Every row gives one point. The ring and each string are closed loops that go straight from each point to the next, and from the last back to the first. Before rounding, they use only three directions, however many columns there are. Count how often each string passes through the ring. Passing back the other way cancels.
In the rows, 128 means zero.

Ring:
[[ 98 163 102]
 [ 80 175 115]
 [ 92 161 126]
 [116 132 136]
 [126  90 141]
 [122  74 139]
 [117  69 129]
 [119 100 111]
 [115 136 102]]
String, 23 rows:
[[112  83 105]
 [153  89 110]
 [126 120 119]
 [ 96  90 123]
 [123 113 120]
 [143  87 114]
 [113  78 110]
 [ 79  97 109]
 [117 127 113]
 [134 136 114]
 [ 72 152 108]
 [ 57 188 101]
 [ 91 197 103]
 [125 163 112]
 [136 145 116]
 [109 179 113]
 [ 88 190 111]
 [125 159 112]
 [ 93 148 115]
 [ 63 168 104]
 [ 97 173  90]
 [159 144 104]
 [157 127  98]]
Times through: 1

Ring:
[[130  93 147 119 149 107 109  80]
 [144  79 161 108 158 125 127  58]
 [159  72 150 102 149 148 153  63]
 [163  77 126 105 128 157 163  92]
 [161  86 109 115 104 156 148 135]
 [155  92 108 125  91 147 119 166]
 [139 102 113 134  93 123  88 176]
 [126 109 117 135 110 104  86 150]
 [123 105 129 128 131  99  96 113]]
String (29 x 8):
[[136  97 120 116 136 120 139  88]
 [146  77 168 116 144 127  97  94]
 [135  78 190 119 160 107  69  80]
 [114 109 130 127 145  87 100  90]
 [109 128  80 130 127  87 137 103]
 [133 100 120 124 124 115 115 116]
 [137  91 148 126 127 116  85 124]
 [122 102 145 134 128  95  64 131]
 [106 122 109 137 127  78  89 123]
 [116 120  91 129 125  95 129 109]
 [126 110 101 124 126 107 133 106]
 [110 121  96 125 140  87 137  82]
 [130  86 170 117 162 103  94  66]
 [151  64 201 111 160 129  82  74]
 [154  70 175 112 144 136 101  91]
 [164  49 214  96 180 145 115  30]
 [154  72 154  98 165 142 165  34]
 [145  92 109 105 144 136 184  58]
 [142  97 109 116 125 129 148 101]
 [164  68 156 106 136 154 134  91]
 [182  49 178  97 142 176 140  80]
 [164  78 117 100 133 160 187  73]
 [148  95  98 110 126 140 176  88]
 [149  90 118 113 127 138 150  98]
 [163  67 166 109 135 151 116  99]
 [158  73 152 108 138 146 133  87]
 [139 100 104 114 131 127 160  88]
 [149  76 151 100 165 135 161  34]
 [131 103 105 112 144 116 166  65]]
Times through: 3
String (29 x 8):
[[159  80 143 126  97 147  83 172]
 [147  91 126 124 109 133 107 143]
 [133 112  88 130 100 119 124 151]
 [123 123  79 141  88 105 100 179]
 [122 115 108 142  97 100  71 177]
 [119 120  89 133 112  99 116 135]
 [139  98 117 121 122 123 125 116]
 [143  85 153 122 130 123  92 118]
 [127  89 173 125 150  98  65  97]
 [131  86 171 121 153 104  80  87]
 [140  80 174 118 148 117  85  91]
 [133  82 179 118 160 107  84  74]
 [121  97 153 120 161  94 103  65]
 [116 113 108 123 143  94 134  80]
 [119 115  97 124 133  99 138  94]
 [109 116 120 131 140  81 100  97]
 [112 110 142 137 133  81  60 125]
 [141  83 171 129 124 117  52 143]
 [144  89 136 122 121 128 105 126]
 [141  95 126 125 115 125 106 134]
 [142  96 119 122 117 127 120 126]
 [130 116  76 128 102 118 141 141]
 [132 118  67 129  96 120 147 147]
 [144  99 104 124 105 132 127 142]
 [158  80 140 122 106 146  99 152]
 [169  74 144 123  91 160  88 178]
 [173  77 127 127  73 168  93 205]
 [163  78 139 123  96 153  95 168]
 [152  88 127 122 107 139 111 145]]
Times through: 0

Ring:
[[115 136 138 142 101 115 138 132 125 129 103 131]
 [120 146 139 134  79  82 157 114 121 121  91 121]
 [122 149 139 131  78  73 163 107 121 119  94 116]
 [122 146 135 133  99  81 163 103 125 121 115 111]
 [119 138 132 139 127 101 152 108 132 125 140 112]
 [118 130 133 145 143 114 141 114 136 126 154 115]
 [116 121 138 153 149 124 126 125 139 125 159 123]
 [115 118 139 155 148 133 118 134 138 127 154 129]
 [112 119 139 155 142 143 115 143 136 132 142 135]
 [112 124 137 151 130 142 120 144 132 134 127 137]]
String:
[[117 131 136 145 128 112 139 120 133 125 138 121]
 [113 125 130 150 157 142 129 129 137 135 157 124]
 [113 118 132 155 172 146 121 130 142 133 174 124]
 [120 116 147 157 145 101 123 119 142 112 167 119]
 [120 122 148 153 124  94 128 120 137 112 145 121]
 [116 124 138 150 135 123 128 129 135 126 143 126]
 [112 123 131 151 152 149 123 137 136 137 148 130]
 [109 115 132 158 167 169 108 149 139 140 158 137]
 [110 121 132 153 154 158 117 143 136 139 148 135]
 [110 122 131 152 152 158 119 143 135 140 144 135]
 [107 118 131 156 158 177 108 156 135 146 143 143]
 [110 121 139 154 128 152 112 153 131 136 120 144]
 [117 131 145 146  94 106 131 135 126 122 101 134]
 [118 134 141 143 102 100 140 124 127 122 112 126]
 [113 130 131 146 136 138 132 132 131 136 133 129]
 [112 132 129 144 132 146 132 137 129 141 124 132]
 [117 144 137 135  84 102 149 125 120 129  87 129]
 [126 154 148 128  39  41 169 104 115 108  64 118]
 [127 155 148 127  40  36 173  99 115 107  68 114]
 [131 163 150 120  18   7 187  86 111  99  54 107]
 [128 156 147 126  45  28 177  91 117 103  77 108]
 [120 140 137 138 103  92 152 113 127 122 115 118]
 [115 135 129 141 132 128 143 123 130 135 133 122]
 [119 145 128 133 116 101 161 106 127 129 126 112]
 [124 149 134 130  99  68 172  92 126 118 122 103]
 [118 139 127 138 135 111 154 108 132 130 144 112]
 [114 132 127 144 149 136 139 122 134 136 149 120]
 [117 132 134 144 128 116 139 122 132 128 135 122]
 [121 133 139 143 122  92 146 109 133 118 140 114]]
Times through: 3

Ring, 8 rows:
[[129 132 141 152 126 153  98 136 114 124 107 118 152 141]
 [120 126 144 176 108 186  90 130  74 133 101 109 168 118]
 [121 124 140 172 106 187  99 124  78 134 116 111 162 119]
 [117 124 121 147 116 163 118 124 101 119 127 118 150 131]
 [101 127  94 107 140 117 130 136 134  89 114 124 144 151]
 [106 131  91  90 153  94 134 142 161  82 116 130 134 166]
 [130 136 112  98 152  98 131 139 177  98 132 134 122 174]
 [137 136 128 118 144 118 119 137 162 112 129 130 128 166]]
String (27 x 14):
[[ 75 122  76 104 140 115 125 142 111  73  86 118 163 139]
 [ 73 124  80 107 144 113 116 148 109  72  72 116 168 140]
 [114 129 107 115 138 123 125 135 138  99 120 125 140 153]
 [143 133 123 115 135 126 137 125 165 117 160 134 116 166]
 [126 134  97  82 155  88 147 135 188  90 146 138 114 179]
 [ 86 133  68  61 173  58 136 156 177  54  88 132 139 177]
 [ 94 131  88  90 158  88 122 151 152  73  87 126 147 163]
 [107 130 107 114 143 117 115 143 135  94 100 123 148 153]
 [146 134 131 123 134 130 130 127 161 121 155 132 119 164]
 [166 139 138 109 144 113 139 126 198 125 176 142  98 183]
 [145 139 131 111 150 108 121 139 178 112 134 134 120 175]
 [118 134 124 128 142 124 103 145 133 105  95 121 150 153]
 [118 130 124 135 133 139 107 138 121 110 106 120 150 145]
 [142 132 135 136 128 144 121 126 142 126 146 128 128 154]
 [143 133 153 161 120 164  99 130 117 137 124 119 144 141]
 [102 127 147 188 112 187  62 144  48 126  52  99 194 108]
 [ 77 122 134 191 110 191  54 150  20 114  23  91 215  94]
 [ 79 120 139 202 101 206  53 145   7 122  28  89 217  86]
 [105 125 132 167 114 174  89 135  72 120  85 108 175 118]
 [115 127 126 149 122 157 105 133 100 116 106 116 157 133]
 [141 128 143 158 113 172 115 120 114 137 146 121 138 137]
 [131 123 148 183  95 204 104 115  72 146 135 112 157 114]
 [108 119 131 179  97 200 100 121  54 131 110 106 172 106]
 [ 91 121 111 151 117 164 102 134  73 106  86 109 175 118]
 [110 126 116 137 126 147 113 133 109 108 110 118 154 137]
 [136 129 126 132 125 146 129 123 138 122 151 127 129 150]
 [113 125 102 118 128 135 135 126 129 103 137 125 138 146]]
Times through: 5

Ring:
[[127 183  95 130 101 142 125 137 119  91 108 145 107 146]
 [144 186  82 130  96 126 103 136 117  76  89 146  99 154]
 [157 173  85 134  99 111  86 147 111  70  83 133  96 151]
 [158 156  99 138 106 107  88 160 104  76  92 117 100 140]
 [146 118 140 146 118 115 112 175  97 106 123  85 112 109]
 [138 101 161 149 119 124 128 172  98 125 138  74 116  94]
 [123  87 184 151 118 141 153 159 103 152 156  68 120  77]
 [111  95 185 148 115 155 170 148 110 161 164  78 123  77]
 [103 123 165 141 113 163 173 144 114 149 159 100 124  94]
 [109 163 123 132 108 157 153 142 117 117 134 130 118 126]]
String:
[[ 84 150 150 133 127 176 185 169 109 136 170 113 138 110]
 [114 144 138 137 112 152 151 150 112 123 140 113 119 115]
 [130 137 135 141 100 140 135 130 117 123 123 113 106 113]
 [124 152 126 137  97 148 141 123 122 120 122 127 107 121]
 [111 194  95 125 103 158 143 135 122  97 119 155 113 149]
 [125 199  82 126  98 144 124 133 122  83 102 158 106 157]
 [144 206  65 126  87 130 100 119 126  69  78 166  93 167]
 [151 223  43 122  93 118  82 138 119  43  66 173  93 185]
 [145 196  70 128 108 119  92 162 108  57  88 146 104 165]
 [143 165 100 135 107 122 105 157 108  82 102 125 106 142]
 [147 139 123 142  96 124 113 132 115 108 106 113  99 121]
 [170 153  95 140  91 101  78 134 113  78  77 122  88 140]
 [174 162  83 138 102  92  65 160 103  59  73 120  92 150]
 [162 170  81 135 120  95  72 195  91  49  87 116 106 156]
 [148 154 106 138 115 114  99 174 100  80 105 111 108 136]
 [142 142 123 140 106 125 115 151 108 102 113 110 106 123]
 [153 142 115 141  98 116 102 139 112  97  99 114  97 127]
 [174 167  80 137  92  96  67 140 111  63  68 130  86 152]
 [168 191  61 131  99  98  65 155 108  45  66 143  92 169]
 [150 201  63 127 109 113  84 168 106  48  82 147 103 171]
 [144 198  70 127 105 121  95 156 111  60  87 149 103 165]
 [134 174  98 132 106 132 116 150 112  86 106 134 107 144]
 [137 154 116 137  97 134 121 130 118 105 109 125 102 128]
 [133 166 108 134  90 141 126 115 125 106 105 139  99 134]
 [ 98 197 100 124 111 167 158 147 119 101 133 153 123 147]
 [ 90 178 121 127 122 171 170 163 112 114 151 135 132 132]
 [ 98 158 135 132 121 164 166 163 110 122 152 120 129 120]
 [122 138 139 140 107 145 143 143 113 124 133 110 113 112]
 [130 125 147 143  94 144 142 116 122 137 127 109 104 103]
 [105 128 160 140 105 165 172 128 120 150 152 109 119  97]
 [ 85 137 163 136 119 180 192 149 115 153 172 110 133  99]]
Times through: 5
String (23 x 14):
[[ 97  99 191 146 112 171 189 136 116 174 174  85 126  74]
 [ 83 130 169 138 126 178 193 164 109 153 179 100 138  94]
 [110 144 140 137 117 153 154 158 109 123 145 110 123 114]
 [127 139 135 140 103 143 138 135 116 122 127 114 110 114]
 [122 151 127 136 110 144 139 150 112 113 129 117 115 122]
 [134 142 128 140  99 136 128 132 117 115 117 116 105 119]
 [136 177  96 132  88 138 119 113 126  96  97 148  97 143]
 [133 214  63 123 100 135 108 141 119  63  89 166 104 172]
 [137 184  87 130 105 129 109 152 112  77 100 141 106 152]
 [139 151 116 138 103 129 117 143 113 101 110 119 105 128]
 [144 156 109 137 103 124 109 146 111  93 104 121 103 134]
 [154 188  71 130 114 107  81 180  99  49  86 134 105 164]
 [166 169  81 136 108  98  72 170 100  57  80 123  98 154]
 [162 157  94 138 119  96  76 190  92  60  92 107 105 145]
 [145 143 116 140 130 110 100 204  88  78 117  94 118 131]
 [140 129 135 143 111 125 120 158 105 110 121  98 109 114]
 [148 108 149 149 105 120 117 148 107 122 120  86 104 101]
 [134  83 178 153 131 123 134 192  89 133 152  54 124  81]
 [122  91 179 150 131 136 149 189  92 139 161  62 128  82]
 [126 110 160 146 115 138 143 158 105 134 143  85 117  95]
 [130 101 167 149 105 139 144 137 112 145 139  85 110  88]
 [109  75 204 153 115 158 178 145 110 177 174  65 124  62]
 [ 95  78 211 151 117 171 196 143 112 187 186  68 130  59]]
Times through: 3

Ring:
[[100 103 136 144 124 167 115 128 133 142 115 204  85 144]
 [112 103 128 139 107 151 125 138 133 141  93 190  86 151]
 [128 106 121 136  94 130 135 148 134 136  75 164 100 153]
 [152 120 110 142  86 105 145 159 135 123  63 118 124 153]
 [160 131 107 152  93 102 145 160 135 116  70  97 136 149]
 [159 139 111 159 110 103 138 153 135 108  92  84 153 139]
 [150 135 120 152 123 104 132 143 134 106 112  91 165 131]
 [140 127 128 145 130 109 127 135 133 108 124 107 166 128]
 [117 114 139 140 137 133 117 125 132 120 135 151 143 128]
 [101 106 140 143 135 160 111 122 132 135 131 191 106 136]]
String:
[[ 87  98 137 148 125 190 109 125 133 153 115 234  56 149]
 [110  93 134 122 104 137 127 136 132 140  92 191 101 148]
 [131 106 127 126 102 112 134 143 132 125  90 146 131 144]
 [123 121 122 159 117 152 124 140 135 133 101 161  96 146]
 [124 114 117 154 100 152 130 147 135 140  79 173  79 156]
 [134 117 121 145 106 126 132 145 134 126  91 142 118 146]
 [153 109 118 119  83  81 149 156 132 118  65 112 150 148]
 [171 118 104 127  65  70 160 171 134 116  37  89 145 157]
 [173 129 101 142  74  79 156 170 135 114  46  81 143 155]
 [176 123 108 125  77  55 158 166 133 104  56  65 177 146]
 [145 118 121 135 104 101 138 147 133 116  90 116 148 141]
 [148 118 121 132 103  93 140 148 133 113  89 108 157 140]
 [175 139 109 146 101  69 148 158 134  97  83  52 186 136]
 [171 156 106 175 121  99 137 153 136  98 104  53 171 133]
 [143 144 116 176 131 137 124 142 136 115 117 109 132 136]
 [142 123 124 141 116 105 132 142 133 113 106 112 156 135]
 [149 119 130 124 117  77 136 140 131 102 112  90 192 127]
 [145 114 136 116 123  72 134 135 130  99 122  92 204 122]
 [132 118 126 142 117 121 128 139 133 121 106 135 136 138]
 [110 126 132 168 145 170 109 125 134 130 138 169 104 134]
 [ 94 113 146 153 156 172 101 113 132 130 158 190 113 127]
 [ 97 121 134 172 147 192 103 121 135 139 140 198  78 138]
 [ 94 114 137 162 142 187 105 121 134 141 136 204  80 139]
 [ 72 103 145 161 149 215  95 112 133 154 146 249  51 141]
 [ 92  90 144 126 123 160 114 123 131 144 119 217  92 142]]
Times through: 0
String (28 x 14):
[[151 143 101 180 103 140 135 158 138 125  77 117  98 153]
 [169 148  98 173  98 108 144 163 137 112  72  77 134 149]
 [141 136 114 170 118 138 128 146 136 122 100 123 116 143]
 [144 119 123 136 108 101 136 145 133 115  95 114 152 139]
 [157 127 121 136 111  81 140 147 132 103 100  82 181 132]
 [163 138 122 144 126  75 136 143 133  92 120  57 205 122]
 [143 142 124 166 142 122 122 135 134 105 135  95 164 125]
 [131 131 124 163 131 139 121 136 134 119 121 130 130 135]
 [138 120 126 139 117 109 131 140 133 115 107 120 152 135]
 [147 119 129 128 117  85 135 140 131 105 110  97 183 129]
 [156 129 128 132 126  72 135 139 131  93 121  68 208 121]
 [143 142 119 170 134 129 123 139 135 111 124 104 146 131]
 [139 139 117 172 128 140 124 141 136 118 113 120 125 138]
 [148 123 121 140 109 100 136 146 133 113  96 106 155 138]
 [171 130 112 136  96  67 149 158 133 101  79  64 183 138]
 [177 132 106 137  86  63 154 164 134 102  65  59 177 143]
 [155 117 118 127  93  81 146 153 133 112  77  99 161 143]
 [140 126 114 157 105 131 133 150 135 126  86 132 112 148]
 [139 127 109 164  99 142 134 153 136 133  75 143  91 155]
 [146 115 108 143  77 118 146 162 135 134  50 141  96 162]
 [150  99 118 109  70  79 153 160 132 124  49 127 138 155]
 [139 108 123 126  96 103 139 148 132 123  80 134 136 146]
 [126 121 120 158 113 150 126 142 135 133  96 159  96 148]
 [121 122 115 168 108 169 124 145 136 142  87 177  67 156]
 [141 106 112 130  74 112 147 160 134 135  48 150 100 161]
 [159 101 115 106  66  64 158 163 132 119  44 109 153 154]
 [150 113 117 128  89  91 145 154 133 119  70 115 143 147]
 [137 127 115 159 109 136 131 148 135 127  90 137 109 148]]
Times through: 0
